Every row gives one point. Before rounding, the points of a table are all equally far from one centre. They may lie mostly on one side of it. Where is the centre, to within rounding?

Points, 6 rows:
[[ 35  28]
 [ -6  19]
 [-10  15]
 [-15 -39]
 [ 29 -60]
 [ -6  19]]
Centre: [ 23 -16]

Points, 9 rows:
[[ 16  -4 -13 -45  36  35]
 [  3 -40  14 -19  39  47]
 [ 17 -16  34  -2  18  52]
 [ 11  10 -17  -7  58  -6]
 [ 46 -12   3 -30  46   4]
 [ 32 -11 -16 -36  12  54]
 [ 25 -21  12 -40  47   9]
 [ 24 -45  -2 -43  36  26]
 [ 18 -34   2  10  60  35]]
Centre: [ 13 -20  -9   0   8  11]

Points (18 x 12):
[[-20   2  -7 -23   6  -7  11   9 -30  30  31 -29]
 [  2  16   6  16 -20 -11 -32 -26  37 -42  -1 -31]
 [-44 -24  -9  -2 -10 -25 -41 -39   4   9  31   3]
 [-28  23 -24   1  -1 -19 -22 -41   2  14  50 -16]
 [-58   3   1 -19  19 -26  -1 -22   5  12  31 -10]
 [-22  28  12 -11   0  13 -53 -20  -5  19  17   0]
 [-41  -4  22  -3  34 -12 -30 -54  19 -12   6 -12]
 [-36   8   2 -30  17  -2 -48 -40  22   0  26 -45]
 [ -7 -13  33 -33 -34 -21 -29 -29  32 -32  11 -17]
 [-33  11   6   3  32  14 -15 -47  -4  32  16 -11]
 [-36  -9  27 -22  45  -1 -17 -35 -14   3  18 -21]
 [-24   9  10 -36   3 -12 -47 -53 -10   5   4 -32]
 [-25   8   0 -22   8  35  15 -36  21   9  26  -9]
 [ -4  -5   5 -21  25  -3 -57 -36  15  23 -32 -42]
 [-30 -33  41 -25  34 -10 -11 -19  21  -2 -18  -1]
 [-33  15   3 -53   0 -38 -32 -21   3   3  19 -34]
 [  0  21  23 -12 -14  -5 -13 -40  29  38  43 -52]
 [ -7  -7  31  -5 -22  11 -34 -60   7 -12  21  -1]]
Centre: [  9  -9   3  -8   8 -16 -14 -16  18   9  12 -17]

Points:
[[ -1  12  22  -2  25 -10 -20 -10 -22   2 -11  16   8  -6 -23  12 -36  -4
  -16  49]
 [ -8   7  28 -17  16 -11 -18 -14 -35  25   2  18  -8 -27  13 -13 -26 -46
    2  29]
 [  6  11  23 -20  60  -1 -10   5 -20  14   6  10 -24  -8  15  13 -23 -20
   -2  41]
 [  5  -3  36   5  34 -19  -4 -11 -12  17 -32   7  29 -23   3  17 -12 -16
  -26  45]
 [  0   3  22 -31  19  -2 -20  22 -48  16 -32  34   9 -18  14  21 -25  -7
  -18  36]
 [  2  23  15 -18  16  -2 -34   8 -23  17 -10  11  -1 -14  10  32 -33 -25
  -36  33]
 [ -9  23  21 -11  32 -27 -36   6 -19  34 -13  30   1   3  16  18 -22 -35
  -31  47]
 [ 11  25  27 -20  18 -36 -10  13  -3  44 -27  28   0 -17  12   4 -35 -49
   -2  29]
 [  3  13  37 -13  16 -45 -18 -13 -14   7 -13  26  -2 -16  -5 -14 -14 -37
  -13  53]
 [  8  13  28  -8  12 -36 -34 -13 -24   4   0  10  -6 -16   7  28 -15 -23
    1  31]
 [  4  -3  50  -7   4 -24 -22  -6  -2   0   0  50   0  12  -3   5   0 -36
    0  45]
 [  0  23   9  -8  27 -40 -35   6 -15  21 -30  14  14 -16  -7  15 -26 -35
   -1  42]
 [  5   9   2 -37  19 -25 -36  -5 -31  15  -8  30   4 -27  18  27 -13 -51
   -8  19]
 [ 21   1  20  -7  40  -9 -25 -16 -15  34 -31  34   2 -19  29   0 -12 -31
   -4  49]
 [ 18  24  20 -20  33 -28 -39  15 -14  23  -1  46   5 -28   8  -2 -24 -17
  -11  43]
 [ 19  -5  24 -31  30 -32 -19  -5  -3  18 -21  25  -2 -12  -5   9 -50  -2
  -10  22]
 [ -1   6   9  -7  29 -40 -36 -18  -7  24 -21  31 -39 -17   0  13 -25 -32
   -8  17]
 [ 16  -4  37  -9  21 -31 -17 -10 -23   4   4  29 -12 -16  17  20 -27 -39
  -14  20]
 [  7  24  27 -15  10 -40 -24  -3 -16  32 -37  17  -7 -34  11  25 -15 -24
  -11  40]
 [ 12  28  10 -16  36 -23 -11 -18 -17   2 -25  22  -2 -23   1  19 -27 -17
   -7  53]
 [ -1  17   6 -26  19 -12 -33   6   4  38  -3  17  -2 -21  12  16 -31 -35
   -7  59]
 [  2  34  18  -7  41 -29 -38  -2  -4   2 -10  37  -8 -26   6   2 -13 -39
   -1  37]
 [-14  30  15  -9   9 -27 -21 -20  -3  10  -7  10  -1 -29  16   3 -28 -30
  -11  31]
 [ 29   0  20 -11  24 -29 -35  -6 -30  10 -14  32 -12 -20   5  21 -13 -23
   -2  53]
 [-23 -17  30 -15   9 -36  -6  -8 -32  25 -32  35  -5 -22  10  10 -22   4
  -13  21]
 [-18  16  25   1  12 -28 -31  -1 -34  22   9  16  12   0 -12  32 -15 -13
   -5  31]]
Centre: [  1   3   9 -18  20  -8  -4   7  -5  25 -13  29  -2  -9  -7   7   8 -20
 -12  18]

Points (30 x 24):
[[  4  -2  12  12  -4  -5 -15  -2   6  -6   2 -20  21  19 -15 -11   9  45
   20 -15  12 -10  34  22]
 [ -8   0   6 -13  11 -20 -13 -19  -2  -7 -14  -7  -3   9   4  -8   6  20
    5 -29  12  12  17  -1]
 [ -7  -6  14 -17 -14 -16 -18 -12   8  -5  -4 -11  11  19 -29  -7  22  44
   12 -12   9   1  21   4]
 [ 11  -8  17  -7  20 -18 -17  -5  -5   3   4  -9  12  -5 -13  21  12  44
   18  -8  20  11  24  -1]
 [ -5  -7  20   8   7  -9 -19  -7  16  -9  16 -23  -4   3   8   1  19  26
   12 -21  17  14  27  13]
 [ -3  -5  -1   0  -9 -29 -22 -14  -5  11   7 -15  32  -2   3  15  23  40
    1   3   4  26  13   3]
 [ 15 -18  15   7   7 -18 -16  -4  -2   6   9 -14   0  -2 -18  15  43  32
   17 -15  10  -7  30  12]
 [-15  18  20 -12  -3 -22   6 -17   5  -4  -3   5   4   1  -5  20  16  32
   22  -3  23  -8  12   3]
 [  2   7  -3   3  20 -14 -12 -21   8   1   9  -2  14  13 -30 -17  20  36
    4  -7  24  15  13  15]
 [-16   8  19   4   8 -23 -18   8 -13   5   4 -13  -1  11  -2  -7  27  43
   13 -15  19   9   8  -9]
 [-11 -14  -5   3   0 -12 -12  13  14  11  16 -24   2  12 -16 -13  22  41
   12 -21   8  20  25   1]
 [  2   0   7  16   7  -5 -23  -5  16  15  -2 -20   5  -9  -4  -7  33  28
   15 -24  -6  11  24  21]
 [-12  -3  14  -3  17 -17 -12 -12  21  18  16 -17 -14  14  12   1  20  28
   16 -20  19   6  18  11]
 [ 11   8   4  15   6 -23  -1 -14  23  -2   2 -13   9   6  -7 -13  33  33
   19 -32   4  18  13   4]
 [  0  10  22   3  -1 -24  -8  11  23 -13  10  11  13   2  -7 -12  11  16
    3 -33   0  -6  14  21]
 [  5 -11  14  -6 -15   3   0  -3 -10   4  27   4   4  26  -6 -13  16  14
    4 -25  21  12  20  19]
 [-13   4 -16  13  -4  -5 -15  -8   0  -6  14  -8   4  -1 -25  -3  18  32
    6 -26  22  13  10  17]
 [ 12  -3   9   2  11 -11 -10   3  23  -2   5  -3  21  -1  -6  23  27  34
    9 -22  11  20  20   9]
 [  0   4  17   4   5   5 -16 -24   5  -6   6 -16   1   8   0 -26  22  33
   25 -15  20   8  29  14]
 [ -5 -10   0  12 -11 -11 -18 -14  14 -12  20 -12  25  12 -10   7  27  46
   25  -4  15  14  27   9]
 [-10 -10  -5  19  -4  -8 -30  -6  11  -9 -18 -12  13  24   9  -8  30  22
    1   5   4  -6  21   7]
 [  7   5   1   8  16 -16 -10   5   7 -17  -1   3  10  -7 -11   6  21  42
    7  -9   7   4  40   3]
 [-11  -5   4  21 -13 -19 -15   0   6 -16  -1  -4  16   1  -5  13  18  40
   15 -15  27   0  14  18]
 [  3   0  16  -3  12 -16 -27 -17  -2 -16   7 -29  10  11  15  -8  30  30
    8  -4   1   4  31   7]
 [ 11  -8  -6   7   6 -26 -21   2   8  -6  -1 -18  14  18 -17   2  29  60
   19   2   8   2  16 -10]
 [-19   6  15  20  14  -7  -3   2   0 -16  11 -18   2  -2   8  -9  31  39
    6 -18  11 -11  14   5]
 [-26  -4  20  21  -3  -1  -8 -21  10   2  14 -20  23   8   1  -8  25  22
   12  -5  -3  14  20   5]
 [ -7  13  29  15  -5   2 -20  10   5   8  10  -5   6   2  -7  -2  24  41
    3   0  19   7  23   7]
 [  1  -1  13  26  -8   9 -12   6  -2  12  11  -3   6   4 -17   2  28  36
   15   1   7  17  26  11]
 [ -6  -6  21 -10  -1 -17 -10 -20  18   7   4   0  -3   8   4   6  22  35
    1 -13  -5   7  31  12]]
Centre: [  8  -5  -3  -3  -3 -10  -8  -3   5   8  15  -5  16  -1   2  -9  14  18
  16  -1   6 -12   3  -2]

Points, 30 rows:
[[ -4   3  -6  16  -8  51  -3 -28  13  -4   2  27  -4  -1  14  -2  33  28
  -16 -17  26  -9  14 -14]
 [-12  -2   7 -15  -8  32  14 -17 -11 -12 -18  13  -5  16  29   1 -12  22
   -7  -1  18   2 -18 -22]
 [-11  -1  -3  -8  -3  29   1 -32  -9 -21 -14  27  -6  23  -6 -28  37  23
   18  -4   2   0  -5 -25]
 [-22  15 -12  -4 -10  52  25  -9  -5  -2  12  23   3 -24   5  -9   7  39
   -9 -31  10  -1  -8  -5]
 [-10   0   9  -8   0  41  11  -5 -12  18  -3 -11  -2  18  33  -3  29  32
  -14  -9  -1 -11  10 -14]
 [-32   5  16  -4  12  58  15 -28   8   9  10  29 -18   5  19 -18  15  13
  -19   0   1 -26  -7  -3]
 [-31  11  -2 -42  25  29  15 -17 -16  -9  -4  19   1   9  19  -1  37  21
  -15 -21   6 -10   0 -31]
 [-33   9 -19 -17   3  38   8 -29   8  16  -3  46  -8   5  30   7  27  17
  -16   7  -6 -23  10 -31]
 [  0  12 -20 -23  22  32  -3 -18  -7  24  -5  39 -24  17  26   5   4  10
  -19   5   9  -2  20 -29]
 [ -9  -1 -23  -5  12  53  23 -10 -10   3  -3  33 -20  17  13 -10  25  30
  -12  -5   5  12   0   1]
 [-28   2 -13 -27   7  39   0 -15   0  13 -18  23 -34   7  25  -5  39  25
   20  16  -1 -27   6 -20]
 [-20  19 -12 -57  12  46   3 -12   2  10   7  16 -24  12  34  -8  11  17
   -7  -3   2  -1  23 -10]
 [-17  -1   2 -28  13  47  29 -10  -6  14  -3  26 -19  14   8  -2   0  26
  -27 -10   9  17  11  -3]
 [  0  23  -6 -26 -16  28  -4  -5   4  20   8  27 -25 -28   9 -21  23  40
  -18 -27 -17  -3   7   5]
 [-11 -12 -21 -27   1  45  12  -9   9  34 -10  45  -3  24  19  -9   9  32
   -6 -19  -9   7 -10  -6]
 [-28   9  -4 -36  17  35  -8 -23  -4   2   2  40 -10   6   5   3  14  23
  -20 -44  -1 -18  24 -11]
 [ 11  17 -25 -27   5  41  14 -14  14  10 -19  40 -21  -1  17  -6  23  28
  -28 -14  -2  -5   1 -22]
 [-10   9  -6  -4  -3  39  -1 -36   2   8  10  20 -27  -3  36  13  35  13
  -26   0  -4 -12  -7 -10]
 [  1   5 -13 -25   0  51   9 -36  -4  -4  -4  29   0  25   1 -15  33  20
    3 -17   0  -1   1 -33]
 [-24  -3  -7 -35 -19  30   5 -29  -5  15  -2  43   6   6  27  -4   4  23
  -21   1 -13  -4  -7  -5]
 [-18   5  -6 -14  -3  55   5 -13  -7  11 -23  31  -7   2  35 -10  33  18
  -15 -15   8 -14  10 -16]
 [-38  -2 -16 -15  -4  36  13   0  11  14  25  40 -20  16  -1 -10  33   7
  -18  -2  -5  -6 -21 -22]
 [  4  23 -14 -18 -21  14  -6 -29  15 -10  10  40   3  10  18   9  15  10
  -26  -7 -17  11   4   1]
 [ -1  -3  11  -8 -12  48  12 -27 -10  15   2  43   3   6   2 -14   8  21
  -17 -10 -24   2   4 -17]
 [  1 -25 -22 -16   0  27   1 -29   1  -6  -2   8  -2  -4  28   1  32  33
  -17   0   8  -2  16 -36]
 [-31 -22   6 -30   5  53  14 -37   4 -20   8  26  -2   4  16  -2  27  16
   -6  -1   0  -8  16  -7]
 [ -1  10 -11 -23  -6  41  13 -14  -7  16   8  11 -35  -7  34  -2   9  12
  -10 -15  31 -21  12  -7]
 [-11   8 -32 -12  14  60  -2 -10  -6   5  18  45 -15  15  11  -8  17  13
   19 -14  15   1   3 -22]
 [-10  -5  -9  -6  30  44 -12 -14  -2 -18  -6  -9 -12   2   9 -16  11   7
  -19 -31   9 -22   3   5]
 [ -4  -8 -18 -34  13  35  15 -11  -4   5   6  15 -17  18  19 -10  27  43
   -8  16   6  17  -7 -23]]
Centre: [-13   3  -3 -14  12  14   2 -10  20   8   3  18  -5  -6   8  -6  11  12
  10 -10  -1  -3   2 -10]
